Rows are points. The points of each table are mixes of a few directions, plus a little noise. How many directions does each table use, and how many do they share? Where both have some left over, give the other angles between the two spaces (their principal angles), to ten degrees, smallest first.

First (4 x 2):
|   2 |   2 |
|   1 |   2 |
| -41 | -38 |
|  36 |  34 |
Second (6 x 2):
|  17 |  16 |
|  18 |  16 |
| -60 | -55 |
|  15 |  14 |
|  12 |  11 |
|  -2 |  -2 |
Directions: first 1, second 1, shared 1

First (8 x 6):
|   3 | -10 | -13 |   5 | -35 |  -5 |
|  -4 |  35 |  21 | -17 |  56 |  10 |
|   2 |  -2 | -14 |   2 | -32 |  -3 |
|   1 | -25 | -22 |  14 | -35 |   0 |
|   1 |  12 |  39 | -12 |  37 | -13 |
|   0 |  -6 | -30 |   7 | -32 |   9 |
|  -1 |  16 |  26 | -11 |  34 |  -5 |
|  -2 | -21 |  -7 |  12 |   7 |   6 |
Second (9 x 6):
|   2 |  48 |  24 | -25 |  21 | -17 |
|   0 | -30 |  -9 |  13 | -26 |  11 |
|  -6 | -21 | -29 |  21 |  34 |   8 |
|   2 |   6 |  10 |  -7 | -13 |  -2 |
|   0 |  -4 |  -4 |   3 |   2 |   2 |
|  -3 |  -8 | -14 |  10 |  21 |   3 |
|   8 |  60 |  48 | -41 | -16 | -22 |
|  -2 | -29 | -15 |  16 | -12 |  10 |
|  -1 | -22 | -11 |  12 | -11 |   8 |
Directions: first 3, second 2, shared 1; angles 30

First (11 x 11):
|   1 |  -1 |   0 |   0 |   0 |   0 |   1 |  -1 |   0 |  -1 |   0 |
| -10 |   7 |  -1 |  -3 |   6 |  -5 | -19 |   7 |   3 |   5 |  -6 |
| -11 |   8 |  -1 |  -4 |   5 |  -6 | -24 |   8 |   3 |   6 |  -7 |
| -14 |  10 |  -1 |  -6 |   7 |  -7 | -29 |  11 |   4 |   7 |  -9 |
|  29 | -20 |   1 |  12 | -16 |  15 |  60 | -21 |  -8 | -15 |  19 |
|   4 |  -3 |   0 |   1 |  -1 |   1 |   8 |  -3 |  -1 |  -2 |   2 |
|  -2 |   2 |   0 |  -1 |   2 |  -1 |  -5 |   2 |   1 |   1 |  -2 |
|   1 |  -1 |   0 |   0 |  -1 |   0 |   1 |   0 |   0 |   0 |   0 |
|   0 |   0 |   0 |   0 |   0 |   0 |   1 |  -1 |   0 |   0 |   0 |
|  20 | -14 |   1 |   8 | -11 |  10 |  40 | -14 |  -6 | -10 |  12 |
| -17 |  11 |  -1 |  -7 |   9 |  -8 | -34 |  12 |   5 |   8 | -10 |
Second (8 x 11):
|   9 |   5 |   1 |   4 |  -1 |  -4 |   0 |  -4 |   2 |  -4 |   5 |
|  -8 |  18 |  -6 |   5 | -11 |  -6 |  -8 |   5 |   3 |  -3 |   5 |
|  -2 |  -7 | -18 |  -8 |  -5 |  18 |  32 |  -7 |  -6 |  -3 |   8 |
|   5 | -16 |  -2 |   2 |  -3 |  12 |   9 |  -5 | -17 | -10 | -14 |
| -19 |   0 |  10 |   2 | -11 |   4 |   0 |  18 |  -5 |  -2 | -15 |
|  22 |  -6 |   6 | -11 |  24 |   4 |   3 |  -6 |   2 |  -1 |  -5 |
|  13 |   4 |  19 |  19 |  -9 | -21 |  -6 |  -4 |  10 |   1 |  13 |
| -20 |   3 | -10 | -14 |  16 |  -7 | -29 |   4 |  11 |  22 |   2 |
Directions: first 1, second 6, shared 1

First (10 x 14):
|  -3 |  -3 | -12 |  11 |  10 |  10 |  -4 |  24 |  -6 |   3 | -11 | -11 |   6 |  11 |
| -18 |  20 | -22 | -12 |   3 |  -7 |  -9 |  18 |   0 |  14 | -22 | -16 |  -6 | -16 |
|  11 | -13 |   8 |  35 |   6 |  21 |  11 | -31 | -60 |  20 |  30 |   8 |  -9 | -51 |
|   1 |   4 |  14 | -25 | -13 | -18 |   5 | -18 |  30 | -17 |   5 |  11 |  -1 |  13 |
|  -7 | -11 |  -9 |   4 |   9 |  13 |  11 |   7 |  -9 | -10 |  -2 |  -6 |   9 |  12 |
|   8 |   9 |   7 |  -1 |  -5 |  -9 | -13 |   5 |  12 |   9 |  -2 |   2 |  -6 |   0 |
| -12 | -12 |  -5 |   2 |  -2 |   7 |  15 | -15 |  -7 | -15 |   8 |   7 |   7 |   0 |
|  21 | -14 |  14 |  21 |   5 |  10 |  -5 |   7 |  -4 |   2 |   9 |   4 |   5 |  16 |
|  25 |  -6 |  21 | -26 |  14 |  -9 |  17 |   7 |  23 | -24 |  -2 | -12 |   7 |  41 |
| -27 |  26 | -16 |  -8 | -26 | -18 | -27 |  -3 |  19 |  18 | -15 |  12 | -13 | -27 |
Second (11 x 14):
|  -7 |   6 |  -9 |  -2 |  -1 |  -1 |  -3 |  -2 |   2 |   1 |  -2 |  -5 |  -1 |  -9 |
|  24 | -27 |  46 |   3 |   2 |   4 |  20 |  12 | -16 |   2 |  -2 |  31 |   3 |  41 |
|  17 | -10 |  13 |   7 |   4 |   4 |   2 |   0 |   2 |  -6 |   8 |   2 |   4 |  15 |
|  10 | -14 |  27 |  -1 |   0 |   1 |  13 |   9 | -12 |   5 |  -5 |  21 |   0 |  23 |
|  39 | -16 |  13 |  22 |  12 |  10 |  -7 | -10 |  17 | -22 |  31 | -14 |  12 |  22 |
|  11 |   1 |  -7 |   9 |   5 |   4 |  -9 |  -8 |  12 | -11 |  14 | -15 |   5 |  -2 |
| -18 |  -8 |  29 | -20 | -11 |  -6 |  26 |  22 | -33 |  25 | -34 |  43 | -10 |  16 |
| -28 |  24 | -36 |  -8 |  -5 |  -6 | -12 |  -6 |   6 |   5 |  -7 | -18 |  -5 | -36 |
| -32 |  21 | -29 | -13 |  -7 |  -7 |  -6 |  -1 |  -1 |  10 | -15 |  -8 |  -8 | -32 |
|  -8 |  14 | -27 |   2 |   1 |  -1 | -14 | -10 |  13 |  -5 |   7 | -22 |   0 | -23 |
|  -6 |  10 | -19 |   1 |   0 |  -1 | -10 |  -7 |   9 |  -4 |   4 | -15 |   0 | -16 |
Directions: first 5, second 2, shared 1; angles 90

First (10 x 24):
| -14 | -15 |   1 |   6 |  18 |  13 |   2 |  27 |  11 | -14 | -16 | -15 |   0 | -11 |  -9 |  -6 | -38 |  11 | -30 |  23 | -23 | -12 | -28 |  10 |
|  14 |   9 | -12 |   3 |   8 | -26 | -37 | -13 | -35 |  27 |  -3 |  21 | -16 |   0 |   8 |   9 |   9 |  -9 |   6 |  -2 |   9 |   8 |  22 | -12 |
|   4 |  -7 |  -5 |  -4 |  27 | -22 | -34 |  -6 | -42 |  33 |   5 |  19 |  -6 |   6 |  10 |  22 |  -5 | -17 | -18 |  23 |   2 |  16 |  34 | -27 |
|   7 |  18 |   6 |  -8 | -39 |   5 |  32 | -26 |  22 |  -7 |  20 |  -1 |  12 |  13 |   2 |  -3 |  49 |  -3 |  43 | -36 |  26 |   4 |  13 |   4 |
| -24 |   0 |   3 | -32 | -30 |  11 |  50 |  -7 |  37 |   2 |   8 | -19 |  12 |  30 | -12 |  32 |  49 | -23 |  26 | -11 |  24 |  -3 |  22 |  -2 |
|  26 |   5 |   5 |  14 |  14 | -16 | -32 | -20 | -39 |  15 |  22 |  27 |   5 |  -7 |  20 |  -9 |  -5 |   1 |  -4 |   2 |   1 |  23 |  24 | -20 |
|   5 |  -4 |  13 |  24 |  -1 |  29 |  19 |  18 |  28 | -45 |  -1 | -15 |  14 | -26 |  -2 | -46 | -40 |  33 | -13 |  -3 | -27 | -12 | -53 |  26 |
| -20 |  -9 |  -5 | -19 |   4 |  -3 |   8 |   8 |   5 |  14 |  -9 |  -9 |  -3 |  16 |  -9 |  30 |   8 | -18 |  -7 |  15 |   4 |  -4 |  14 |  -9 |
|   5 |  10 |  -4 |  12 | -17 |   9 |   5 |   7 |  20 | -23 | -15 |  -9 |  -8 | -14 |  -8 | -24 |  -4 |  19 |  15 | -20 |  -6 | -16 | -37 |  27 |
|  -1 |  -6 |  -3 |   6 |  15 |  -1 | -13 |  12 |  -7 |  -2 | -11 |  -1 |  -6 |  -9 |  -1 |  -4 | -24 |   6 | -18 |  12 | -13 |  -4 | -12 |   2 |
Second (11 x 24):
|  -7 |  14 |   4 |  -9 | -22 |  -6 |  14 |   2 |  -3 | -16 |  -1 | -22 | -15 |  -5 |  -1 |  -2 |   7 | -14 |  -2 |  -5 |  13 |  -4 |   5 | -11 |
|   3 |  -9 |   0 |   2 |   9 |   5 |  -1 |   0 | -19 |   5 |  17 |   1 |  -4 | -17 |  17 | -13 | -16 |   1 | -16 |  21 |  -9 |  -5 |   7 |  -2 |
|  -7 | -34 | -10 |  51 |  34 | -22 |   3 |   4 |  13 |   0 |  10 | -15 |  18 |  22 |  19 |  47 | -40 |  25 |   0 |  14 | -60 | -14 | -51 |  -3 |
| -17 |   3 |  -3 |  13 |  -5 | -21 |  15 |   0 |  26 | -19 | -14 | -28 |  -3 |  16 |  -6 |  32 |  -5 |  -1 |   7 |  -8 | -15 | -11 | -24 |  -9 |
| -12 |   6 |  -4 |  -6 |   7 |  -6 |  -6 | -15 |  48 |   0 | -38 |  13 |   9 |  16 | -28 |  17 |  13 |   4 |  13 | -14 |  -4 |  -3 |  -5 |   9 |
|  -2 |  -2 |   2 |  -7 |   4 |   1 |  29 |   9 | -39 |  -3 |  26 | -28 | -10 | -20 |  22 |  -8 | -31 | -13 | -22 |  38 |   2 |  -5 |  10 | -17 |
|  26 |  -8 |   5 |  19 | -22 |  12 | -47 |   6 | -21 |   6 |  27 |  31 |  -4 |  -9 |  18 | -30 |  31 |  16 |   6 | -38 |   0 |  10 |   1 |  16 |
| -11 |  17 |  -3 | -48 |  26 |  16 |   5 | -24 |  39 |  20 | -51 |  34 |  13 |   0 | -44 |  -9 |   9 | -11 |   2 |  19 |  26 |   7 |  37 |  13 |
|   7 |   8 |   3 |   6 | -27 |   2 | -36 |  -5 |  24 |  -6 | -11 |  23 |  -4 |   8 | -12 | -10 |  44 |   9 |  17 | -51 |   7 |   5 |  -3 |  14 |
|  18 |   9 |   4 | -30 |   9 |  22 |  18 |  12 | -39 |  28 |   7 |  10 |  20 |   6 | -13 | -13 |  -2 | -14 |   5 |  18 |  48 |  29 |  25 |   4 |
|   2 |  -5 |   3 |  11 | -14 |  -4 |   5 |   9 | -29 | -14 |  28 | -21 | -17 | -18 |  28 | -11 | -10 |  -3 | -13 |   5 |  -8 |  -8 |  -2 | -12 |
Directions: first 4, second 5, shared 0; angles 30, 40, 60, 80

First (9 x 32):
|   4 |  14 |  -1 |   5 |  -8 | -15 |   4 |   2 |   6 |  -1 |  -6 |  -8 | -10 |  -4 |  -7 |  -8 |   5 |  -6 |   3 |  12 |   4 |  -7 |   1 |  -4 |   3 | -10 | -15 |  -7 |   1 |  -6 |  -9 |   1 |
|  30 |   3 |  -1 |   7 |   9 | -13 | -12 |   9 |   2 |  -9 |   8 | -11 | -27 | -19 | -16 | -20 |  -4 | -18 |   7 |   3 |   3 |   9 |  -2 |  13 |  -5 |  13 |  -1 |   3 | -15 |  -1 |  -7 |  -1 |
|  25 |  -4 |   0 |   4 |  11 |  -4 | -13 |   8 |  -2 |  -9 |  11 |  -7 | -20 | -14 | -12 | -14 |  -7 | -14 |   5 |  -4 |   2 |  11 |  -3 |  13 |  -6 |  17 |   7 |   6 | -12 |   0 |  -3 |  -2 |
|  10 | -20 |   0 |  -3 |  18 |  17 | -14 |   0 |  -8 |  -5 |  13 |   6 |   2 |  -3 |   2 |   1 | -10 |  -2 |   1 | -18 |  -4 |  17 |  -2 |  13 |  -7 |  23 |  24 |  12 |  -9 |   9 |  10 |  -2 |
| -12 |  13 |   1 |   1 | -13 |  -9 |  12 |  -1 |   7 |   5 | -11 |  -3 |   4 |   4 |   2 |   2 |   8 |   4 |  -1 |  13 |   1 | -13 |   2 | -12 |   6 | -18 | -16 | -10 |   8 |  -4 |  -5 |   2 |
| -17 | -31 |   0 | -12 |  16 |  36 |  -8 |  -7 | -13 |   5 |  11 |  19 |  28 |  13 |  19 |  20 |  -9 |  17 |  -5 | -27 |  -9 |  14 |  -2 |   7 |  -7 |  18 |  32 |  15 |   2 |  14 |  20 |  -2 |
|  24 |  11 |   0 |   8 |   1 | -18 |  -6 |   8 |   4 |  -8 |   3 | -12 | -26 | -15 | -16 | -19 |   0 | -16 |   6 |   9 |   5 |   2 |   0 |   6 |  -1 |   4 |  -9 |  -2 |  -9 |  -4 | -11 |   0 |
| -60 |  -5 |   1 | -14 | -19 |  23 |  24 | -18 |  -2 |  20 | -17 |  22 |  53 |  36 |  32 |  38 |  10 |  36 | -14 |  -3 |  -7 | -19 |   4 | -26 |   8 | -27 |  -2 |  -7 |  29 |   1 |  14 |   2 |
|  -6 |  18 |   0 |   3 | -15 | -17 |  11 |   0 |   8 |   2 | -11 |  -6 |  -4 |   1 |  -4 |  -3 |   9 |   0 |   0 |  16 |   3 | -14 |   2 | -11 |   7 | -19 | -21 | -11 |   6 |  -7 |  -9 |   3 |
Second (10 x 32):
|  28 | -12 |  -1 |   3 |  20 |   3 | -19 |   8 |  -6 | -10 |  16 |  -4 | -18 | -16 | -11 | -14 | -10 | -14 |   5 | -12 |   0 |  19 |  -3 |  19 |  -9 |  25 |  18 |  12 | -17 |   5 |   1 |  -3 |
|  -4 |  37 |   1 |   8 | -27 | -34 |  20 |   1 |  16 |   4 | -20 | -15 | -14 |  -1 |  -9 | -10 |  16 |  -4 |   2 |  33 |   7 | -26 |   4 | -19 |  12 | -34 | -41 | -22 |   9 | -16 | -20 |   5 |
| -28 |  18 |   1 |  -1 | -23 | -10 |  21 |  -8 |   8 |  10 | -18 |   1 |  14 |  14 |   8 |  10 |  13 |  13 |  -5 |  18 |   1 | -22 |   3 | -20 |  10 | -30 | -23 | -16 |  17 |  -8 |  -5 |   4 |
|  11 | -23 |  -1 |  -3 |  21 |  19 | -16 |   2 | -10 |  -5 |  15 |   6 |   2 |  -4 |   2 |   1 | -11 |  -2 |   1 | -20 |  -4 |  19 |  -3 |  16 |  -9 |  26 |  27 |  15 | -10 |  10 |  10 |  -2 |
|   1 | -30 |  -1 |  -8 |  21 |  29 | -15 |  -2 | -12 |  -2 |  16 |  13 |  13 |   1 |   9 |   9 | -12 |   5 |  -2 | -26 |  -7 |  20 |  -3 |  14 |  -9 |  26 |  32 |  17 |  -6 |  12 |  16 |  -3 |
|  27 |  23 |   0 |  12 |  -6 | -29 |  -1 |   9 |   9 |  -8 |  -3 | -19 | -33 | -18 | -21 | -24 |   4 | -20 |   8 |  19 |   8 |  -5 |   0 |   2 |   2 |  -5 | -22 |  -9 |  -8 | -10 | -18 |   1 |
| -14 | -19 |   0 |  -8 |   8 |  22 |  -3 |  -5 |  -8 |   4 |   5 |  13 |  20 |  10 |  14 |  15 |  -5 |  12 |  -4 | -16 |  -5 |   7 |  -1 |   2 |  -4 |  10 |  19 |   9 |   3 |   8 |  13 |  -2 |
| -15 |  16 |   1 |   1 | -17 | -11 |  14 |  -4 |   7 |   6 | -12 |  -3 |   5 |   8 |   3 |   3 |   9 |   6 |  -2 |  14 |   2 | -15 |   3 | -14 |   7 | -22 | -20 | -12 |  10 |  -7 |  -6 |   2 |
|  14 |  -1 |  -1 |   2 |   6 |  -4 |  -6 |   4 |   0 |  -4 |   5 |  -4 | -12 |  -8 |  -7 |  -8 |  -3 |  -8 |   2 |  -1 |   1 |   6 |  -1 |   7 |  -3 |   8 |   3 |   3 |  -7 |   0 |  -3 |   0 |
| -21 |  -9 |   0 |  -7 |  -2 |  14 |   5 |  -7 |  -3 |   7 |  -2 |  11 |  22 |  13 |  14 |  17 |   1 |  15 |  -5 |  -7 |  -4 |  -3 |   0 |  -6 |   1 |  -4 |   7 |   2 |   8 |   4 |   9 |   0 |
Directions: first 2, second 2, shared 2
